Each row is a point. Each copy is the shape, with its points in the same order, turned, moved and blurred by noise. Is it also mirrored, or only turned?
(in the rows, 128 means zero)

Shape, 5 rows:
103 125

167 50

102 136

97 142

172 131
Copy 1, 5 rows:
115 120

113 219

131 100

118 89

173 148
Copy 1 is: mirrored
Copy 2 (5 x 2):
152 92

76 160

160 96

168 90

156 167
Copy 2 is: mirrored
Copy 3:
101 132

81 232

108 118

99 119

153 185
Copy 3 is: mirrored
Copy 4:
111 136

111 41

115 141

112 152

171 95
Copy 4 is: only turned

Shape:
161 126 190 163

106 55 142 136

177 148 169 176

61 150 120 175

115 121 140 118

121 172 126 136

192 59 167 97

37 93 176 153

107 124 149 135

157 169 135 142
Copy 1, 10 rows:
146 132 189 181

66 86 154 138

150 154 165 201

147 76 71 164

120 117 127 127

154 140 101 146

72 154 216 126

133 22 130 126

128 109 129 135

151 166 121 164
Copy 1 is: mirrored
Copy 2, 10 rows:
142 120 127 196

84 80 167 128

164 146 141 191

63 190 139 131

114 123 120 117

132 175 115 125

167 38 145 140

21 119 122 147

103 131 121 131

164 163 123 140
Copy 2 is: mirrored
Copy 3, 10 rows:
149 167 179 157

101 78 150 183

159 183 154 148

41 160 103 142

103 115 140 123

109 153 111 95

185 73 181 158

30 122 179 160

96 124 142 133

140 169 128 105
Copy 3 is: only turned

Shape (13 x 8):
72 112 147 160 173 128 131 167

112 134 137 151 155 97 143 160

117 142 101 112 116 166 148 140

136 139 104 138 162 146 151 156

118 59 112 102 118 167 167 120

138 123 122 135 114 130 123 176

141 160 106 117 167 88 82 175

115 120 125 160 98 160 190 143

130 133 79 101 125 85 165 145

127 189 152 85 152 109 106 175

101 145 131 109 129 131 130 88

71 145 149 118 106 103 129 164

90 142 235 84 144 143 120 82
Copy 1 (13 x 8):
76 133 176 170 154 124 156 144

117 130 161 154 137 94 146 136

123 149 93 129 130 154 140 132

142 134 117 153 159 127 149 145

98 75 97 118 124 174 164 101

128 119 134 137 110 131 132 168

135 136 145 115 163 76 103 189

126 132 112 174 94 156 164 109

125 113 83 123 123 73 138 126

131 182 156 87 143 91 141 176

111 154 133 104 140 134 115 89

71 162 148 124 96 104 138 142

98 177 212 56 133 155 159 75
Copy 1 is: only turned
Copy 2 (13 x 8):
95 135 160 169 165 135 119 174

134 143 150 167 161 98 115 155

135 158 108 108 122 139 140 143

145 154 111 133 166 136 123 144

94 102 106 120 133 128 195 113

158 120 127 147 124 119 123 154

154 123 122 127 162 93 53 164

142 169 131 158 119 144 186 138

139 155 99 115 141 55 144 145

173 135 167 83 152 106 80 177

108 155 156 103 126 109 120 100

122 143 178 133 106 94 125 176

107 117 249 75 147 133 125 93
Copy 2 is: only turned

Shape:
132 130 7 120 109 150 125 140 118 160 119

113 114 141 109 134 125 141 124 140 126 117

118 113 139 112 115 159 137 123 106 119 110

124 109 145 161 110 25 77 119 106 159 130

111 90 151 180 139 98 144 149 110 121 127

110 111 150 108 133 177 58 131 132 139 160

126 141 126 138 115 72 124 121 132 118 156

107 145 148 107 163 132 116 126 101 221 117

105 141 123 179 111 186 121 111 105 156 125

129 142 120 131 128 163 88 116 101 125 113

157 137 101 154 131 157 145 145 115 144 127

113 126 148 113 113 137 123 152 102 109 119

107 75 113 111 125 128 50 114 194 114 111

144 89 149 116 152 137 141 107 102 112 143

233 108 149 124 113 175 144 120 119 137 116

170 155 93 203 150 171 119 129 107 144 112

118 115 136 111 127 182 137 122 119 116 115
Copy 1, 17 rows:
107 151 44 131 65 127 144 161 102 173 165

101 114 138 128 135 126 127 136 132 132 104

87 122 132 135 118 150 124 144 105 106 114

164 120 154 189 104 62 92 80 104 159 97

126 101 144 202 144 104 142 151 101 128 90

147 127 146 132 131 168 65 154 126 114 162

124 132 138 156 133 71 136 104 126 132 135

140 179 164 119 116 154 103 150 89 186 89

106 173 129 191 109 183 129 144 103 123 137

125 155 104 143 114 158 98 130 100 102 127

134 150 105 148 110 144 170 155 97 122 131

98 129 137 139 119 117 110 158 109 92 110

139 75 95 143 112 145 63 119 185 140 131

116 91 137 128 160 142 135 126 82 117 123

159 102 136 104 91 181 191 120 85 79 125

162 177 78 180 119 169 173 143 88 114 121

89 125 128 127 130 173 126 156 116 105 119
Copy 1 is: only turned
Copy 2:
138 194 40 163 103 130 102 96 102 140 115

129 126 122 116 149 129 151 138 141 129 101

114 120 121 117 140 162 139 122 105 125 106

136 105 154 91 78 34 106 141 113 153 121

104 95 148 152 150 78 150 144 98 143 114

98 95 115 99 153 151 67 117 161 126 126

133 139 136 109 116 71 135 134 119 109 150

135 148 119 72 178 117 97 124 127 205 102

99 153 151 154 150 145 105 74 110 154 131

115 138 126 109 139 140 84 97 114 114 100

141 155 116 159 155 134 107 120 85 134 130

96 127 127 103 140 144 123 149 108 114 111

130 91 101 131 95 121 97 123 203 104 72

137 83 116 108 162 132 145 116 100 116 117

206 99 135 142 147 193 103 128 74 121 133

150 156 140 184 171 120 72 85 71 124 111

112 126 118 123 158 175 137 115 123 118 105
Copy 2 is: only turned
Copy 3 (17 x 11):
161 144 53 87 93 196 117 176 138 147 144

133 122 136 124 139 113 155 117 143 144 139

140 119 129 126 116 140 166 104 121 135 124

145 83 151 140 146 87 39 150 116 162 125

116 92 132 148 175 116 131 160 106 121 135

181 148 113 175 133 138 142 88 119 192 145

140 117 142 142 129 108 86 130 149 109 159

148 183 157 86 162 126 125 133 115 206 126

133 153 134 153 141 198 135 125 92 149 113

153 146 99 134 130 156 125 96 114 144 100

166 147 109 118 154 171 146 158 118 111 127

141 126 126 140 116 103 155 125 113 128 123

165 83 88 171 136 136 122 107 194 196 119

154 102 128 111 168 124 152 86 114 127 154

231 114 153 95 162 170 172 116 127 93 110

158 156 101 120 184 206 111 147 104 99 92

144 139 117 129 130 151 183 104 129 134 127
Copy 3 is: mirrored

Shape:
141 155 185 153 142 122 99 143 141 155 136 124

114 137 129 179 63 151 158 108 168 93 125 149

140 113 85 178 104 148 148 122 102 118 106 142

104 172 151 182 129 114 117 120 80 186 117 102

126 166 151 53 105 104 118 131 56 101 159 219

139 177 103 144 70 116 162 60 145 112 134 131

78 159 115 55 142 150 123 131 107 102 174 147

105 197 166 212 125 46 136 160 129 190 147 109

142 143 88 72 180 122 125 123 132 106 160 193

99 93 105 33 81 72 129 110 103 69 131 163

169 147 165 157 137 141 96 125 103 217 111 73

127 181 116 74 141 104 55 166 76 84 155 152

142 144 104 141 72 155 212 144 152 124 120 127

131 107 111 172 97 149 143 109 131 146 188 135

97 136 92 59 118 145 86 124 119 137 114 202

118 152 192 204 163 107 134 110 92 162 98 94
Copy 1, 16 rows:
137 105 189 157 100 122 141 145 130 173 131 136

166 143 124 226 108 145 180 117 144 127 198 142

141 129 112 186 91 161 125 121 86 98 173 132

88 136 178 178 75 120 138 133 62 155 99 142

184 125 156 58 115 106 145 40 77 126 177 206

189 163 120 215 130 119 168 64 118 115 129 137

103 149 146 84 158 139 141 43 117 139 162 159

108 99 163 197 64 104 194 161 106 152 71 188

154 102 126 101 177 150 101 62 124 115 136 185

169 133 67 89 111 72 122 15 122 126 183 154

129 138 194 160 79 149 100 158 85 176 84 90

132 120 177 59 128 80 120 83 115 66 139 164

164 160 83 178 127 180 193 133 116 141 159 134

136 125 144 191 79 196 133 80 138 135 152 138

138 164 132 114 146 108 69 77 109 134 171 190

105 71 181 197 98 114 154 138 63 173 119 114
Copy 1 is: mirrored
Copy 2 (16 x 12):
115 113 172 158 159 131 121 110 156 178 137 131

133 98 144 157 107 125 192 70 179 104 110 184

169 142 91 146 98 106 159 72 121 142 106 145

76 158 122 178 128 138 164 104 156 202 107 110

137 179 165 56 138 148 141 111 100 186 192 221

147 143 134 106 110 142 224 63 189 112 141 128

130 159 137 121 160 178 152 142 104 116 199 186

87 115 140 198 106 112 166 156 215 234 138 115

177 159 112 84 174 131 108 137 162 129 194 174

121 125 138 15 94 140 157 143 98 96 163 193

110 123 134 181 146 167 114 89 132 221 123 48

134 210 172 100 118 162 96 162 120 152 166 179

200 79 118 147 110 162 196 91 161 130 130 152

130 107 100 165 115 95 163 73 133 133 181 136

124 148 95 72 148 194 106 103 125 135 161 209

92 140 137 181 165 100 170 120 149 203 77 102
Copy 2 is: only turned

Shape (15 x 12):
148 177 90 79 177 66 125 92 103 183 133 143

98 89 124 81 155 123 119 105 138 125 95 196

178 120 101 99 146 113 126 183 115 164 89 123

143 98 181 129 167 148 147 89 191 88 79 172

195 113 130 78 134 127 193 97 110 111 135 135

190 181 125 87 107 100 160 106 190 55 166 117

122 180 65 144 129 103 201 111 132 162 131 141

166 112 85 93 150 118 196 120 70 57 176 159

95 108 122 134 81 83 145 205 130 180 87 81

136 67 195 200 73 91 88 146 124 126 68 140

178 143 154 120 122 70 187 176 163 109 178 96

128 138 152 79 95 113 108 141 103 163 189 144

75 162 189 77 118 142 137 178 81 126 130 108

178 134 130 158 159 151 194 156 95 139 72 202

145 98 161 135 135 143 99 100 169 84 153 112
Copy 1 (15 x 12):
112 145 105 118 83 141 96 176 158 187 220 149

75 86 131 160 130 149 108 86 152 154 150 181

123 102 118 85 115 156 127 188 155 151 107 139

96 150 168 188 177 161 143 73 194 125 120 135

111 110 103 133 98 146 202 124 194 123 173 97

113 178 85 156 87 121 128 134 226 45 155 101

117 205 86 88 83 117 135 115 126 157 167 149

74 116 57 172 68 136 211 137 140 119 170 132

126 105 139 61 106 71 96 147 118 160 57 130

181 103 199 182 103 90 128 116 139 151 38 162

129 163 99 117 124 65 164 187 171 73 144 104

137 78 149 119 68 105 104 141 105 91 183 127

51 102 198 114 83 111 119 157 94 96 133 94

122 152 145 117 116 195 212 128 135 147 119 187

134 121 128 205 145 128 116 104 155 90 125 90
Copy 1 is: mirrored
Copy 2:
135 188 108 126 158 98 62 189 124 207 148 152

163 135 93 57 174 76 131 131 153 132 128 151

151 139 86 100 126 110 107 167 119 200 97 83

169 114 129 115 217 101 158 108 201 106 96 106

192 120 117 135 154 152 117 194 159 134 155 110

172 152 138 196 116 130 102 137 197 105 185 65

116 188 73 169 109 147 138 166 165 174 147 165

196 116 63 147 143 138 136 186 100 100 195 117

74 100 101 118 52 96 130 153 140 181 46 128

153 63 160 138 125 89 152 61 129 160 31 143

124 112 147 203 87 100 149 179 153 141 148 65

129 134 180 97 88 101 101 154 103 150 162 135

92 155 150 107 87 103 104 179 93 63 84 118

190 166 88 121 168 167 198 169 127 149 66 119

129 87 150 141 171 113 113 95 154 112 147 93
Copy 2 is: mirrored
Copy 3:
133 181 85 169 141 129 127 166 139 216 170 148

105 111 85 149 101 156 90 121 151 138 108 182

138 101 95 102 132 116 128 209 130 163 133 117

159 82 152 132 120 160 105 86 177 161 63 167

179 114 88 120 144 181 194 122 121 163 113 151

186 185 129 92 135 114 205 83 185 151 101 121

112 170 101 198 126 144 188 178 144 191 92 97

124 125 55 126 152 121 237 103 104 149 108 183

121 123 151 146 133 121 125 246 124 78 126 84

194 70 203 163 70 98 93 163 89 90 96 147

162 138 159 112 151 115 223 167 177 133 141 129

109 156 126 114 73 154 166 147 114 132 197 135

62 157 181 78 142 163 141 153 78 107 135 138

122 75 126 130 112 140 164 191 107 215 45 175

154 88 164 127 115 116 136 60 150 128 132 116
Copy 3 is: mirrored

Shape:
134 169 82 122 95 124 177 92 140 148 122 97

161 152 95 114 103 138 133 147 106 94 168 141

155 123 175 177 172 101 84 83 137 94 87 139

138 99 164 160 161 120 119 153 164 176 116 53

129 190 127 193 78 71 161 152 152 123 51 142

54 86 133 90 97 129 84 156 111 187 107 53

100 131 118 118 153 167 179 92 138 71 75 90

73 105 152 180 86 85 189 128 104 160 119 119

89 95 121 99 98 68 195 103 176 159 155 140

141 157 134 94 180 69 158 74 93 89 84 123

85 205 75 118 147 145 89 143 145 80 135 138

114 191 175 125 102 144 188 128 153 157 101 68

151 140 110 88 123 134 102 147 114 77 161 140

119 125 107 134 109 93 118 154 91 82 150 109

131 194 110 114 73 55 198 60 152 101 111 88
Copy 1:
150 133 63 158 76 116 153 105 105 119 85 102

140 113 113 130 104 154 122 130 117 48 137 123

136 174 180 149 189 70 108 88 96 140 149 98

175 100 116 108 186 95 152 138 146 175 117 51

147 164 159 132 68 50 129 147 125 126 29 121

122 56 79 95 137 149 71 153 93 181 105 28

89 137 104 142 158 115 173 75 84 82 72 55

93 80 144 160 80 86 153 157 116 170 88 87

104 56 92 128 61 84 148 63 133 160 121 112

130 163 124 112 116 67 153 74 19 106 138 93

89 188 73 104 124 117 82 135 138 55 127 94

151 148 110 120 81 135 181 117 142 151 74 40

132 114 126 112 124 148 95 116 104 48 151 115

125 89 124 124 114 94 105 153 96 64 140 90

154 139 93 167 30 59 149 67 84 97 84 66
Copy 1 is: only turned
Copy 2, 15 rows:
157 196 121 120 123 153 162 89 163 136 116 88

181 126 105 106 110 163 165 115 162 113 179 144

133 97 138 153 141 92 73 85 102 49 117 143

110 124 141 175 160 105 88 172 134 147 118 88

128 225 126 181 94 75 152 89 147 73 130 158

46 139 149 104 130 127 155 162 88 199 139 86

124 154 126 62 142 143 137 132 169 73 55 117

98 162 115 184 150 110 220 125 112 108 100 105

127 132 106 127 165 66 212 75 178 150 121 67

192 144 145 74 131 92 140 95 100 50 102 84

126 192 130 52 164 149 120 103 157 93 190 165

120 190 191 161 127 143 157 146 190 101 106 76

161 104 116 76 114 143 144 118 154 107 190 140

128 130 78 102 114 130 162 138 116 95 175 121

152 215 112 116 92 116 169 52 175 73 118 34
Copy 2 is: only turned
Copy 3, 15 rows:
116 148 38 106 107 108 168 103 130 117 110 124

155 116 99 131 122 161 158 141 116 96 158 130

183 164 151 173 135 97 73 127 106 111 50 120

134 94 113 129 124 90 97 113 146 200 60 70

126 200 67 175 103 38 136 171 158 111 125 92

62 92 101 126 30 162 107 123 120 161 62 42

128 131 85 187 140 136 171 77 153 83 50 94

77 157 136 156 67 65 177 108 115 164 109 93

73 109 117 95 57 65 150 78 159 118 109 158

139 153 125 113 152 92 152 113 95 32 49 103

91 135 66 173 152 177 83 140 123 66 139 120

106 181 81 114 130 120 164 103 193 150 88 64

151 101 127 127 119 171 131 142 123 75 141 124

134 108 122 150 102 123 138 131 89 94 150 79

135 191 53 96 98 59 164 61 143 56 126 97
Copy 3 is: only turned
Copy 4:
149 152 74 137 86 103 164 126 105 150 95 83

156 172 120 157 118 105 141 174 103 138 137 156

98 135 192 127 172 159 141 77 102 98 82 125

73 93 142 107 161 122 141 147 151 126 136 43

54 172 114 127 92 142 110 129 91 182 30 112

105 56 84 98 110 132 79 124 102 145 206 78

135 105 77 92 117 162 190 138 87 78 86 124

54 91 133 99 62 81 152 120 88 164 109 118

126 122 105 71 59 40 125 110 158 129 106 126

161 150 126 68 166 104 150 91 44 116 69 128

115 179 39 166 158 142 121 126 100 103 132 169

81 169 82 75 93 143 183 140 109 151 130 54

163 168 126 134 142 119 116 164 99 113 151 168

117 134 130 145 123 92 102 160 63 120 134 143

140 200 89 99 54 86 140 105 67 115 53 71
Copy 4 is: only turned

Shape, 17 rows:
117 156 158 83 143 105 152 188 163 97 59 98

195 148 159 169 62 172 117 119 83 135 173 178

95 122 165 185 164 186 164 101 73 113 120 134

150 155 170 192 119 131 93 127 81 77 68 133

165 125 83 152 159 91 130 142 94 125 86 81

87 76 56 134 137 126 122 159 144 133 97 85

93 134 120 113 79 201 78 117 137 118 134 89

145 176 55 167 112 191 165 102 173 148 69 157

91 167 56 109 75 108 78 118 107 50 64 129

119 178 111 161 92 105 105 136 69 119 90 122

148 165 64 166 173 142 98 163 173 124 173 125

135 77 91 144 172 194 151 192 106 155 151 125

180 141 109 107 128 128 104 168 101 103 134 110

95 111 70 98 83 107 162 113 150 108 153 174

144 172 115 150 90 157 169 145 126 91 163 136

184 77 169 85 172 128 179 96 70 116 122 137

187 120 153 151 125 185 183 152 136 90 146 120
Copy 1, 17 rows:
139 68 136 79 175 132 203 177 166 130 137 103

110 127 137 155 52 168 113 74 92 132 213 137

149 161 77 127 117 173 149 70 114 86 91 117

112 123 146 153 157 202 148 121 84 89 150 77

157 69 115 114 174 144 126 137 59 170 111 94

134 79 82 100 141 128 88 176 138 177 71 85

130 122 98 102 108 121 69 128 178 108 168 63

147 75 113 145 153 202 103 57 197 202 133 109

65 139 120 107 224 156 88 160 143 171 168 65

102 131 117 129 157 157 145 116 90 167 160 53

216 110 96 167 130 151 98 169 141 193 161 126

189 99 66 76 64 173 110 142 113 161 98 139

152 93 124 90 134 141 117 157 87 151 186 121

72 130 101 126 134 101 103 135 168 201 129 166

124 108 69 143 121 150 143 109 139 155 195 146

139 106 148 63 129 119 146 85 69 101 105 193

152 64 84 123 100 169 143 108 127 99 165 173
Copy 1 is: mirrored
Copy 2:
161 123 166 37 153 154 173 189 119 67 121 142

174 87 151 220 102 180 111 144 137 151 77 76

72 153 155 181 158 173 140 179 68 136 127 107

140 128 111 156 182 177 157 180 97 100 38 91

170 113 68 112 164 124 187 169 85 142 130 136

126 144 51 78 130 146 123 171 121 111 177 157

155 167 109 112 113 216 88 117 114 100 144 80

123 151 107 88 87 216 155 176 139 220 90 138

194 176 65 87 126 196 109 148 78 88 51 181

187 141 93 131 137 157 124 199 69 122 69 113

189 190 108 132 151 136 151 145 186 173 148 132

124 104 116 155 165 166 117 180 149 161 212 145

212 103 119 135 162 160 148 139 123 120 130 134

149 145 126 126 49 142 104 139 126 117 121 202

180 148 154 169 87 191 159 174 129 130 120 138

111 51 176 156 151 129 169 110 64 123 136 155

137 99 164 172 126 198 195 156 149 123 148 120
Copy 2 is: only turned
Copy 3, 17 rows:
119 205 175 94 173 94 128 165 162 40 97 116

156 121 150 212 154 205 143 187 78 135 176 140

93 69 176 164 139 140 133 116 97 128 89 108

114 155 157 195 185 139 80 133 84 100 85 160

141 143 81 102 168 89 134 150 103 103 84 156

104 125 67 86 118 99 97 182 165 102 98 111

148 148 117 150 121 164 65 170 151 121 126 44

145 145 101 145 115 215 178 158 183 117 42 142

130 220 96 127 82 152 51 175 90 70 60 131

124 182 129 153 142 141 99 185 75 130 74 134

78 162 39 122 179 165 169 130 134 108 144 103

93 50 89 86 167 145 156 184 140 105 144 111

149 164 103 106 176 140 119 167 87 84 148 126

108 170 110 128 34 146 153 190 124 88 147 128

133 148 121 174 134 160 183 174 94 83 123 101

169 93 185 101 132 106 151 118 83 84 165 164

155 96 138 173 169 150 176 150 130 50 134 110
Copy 3 is: only turned
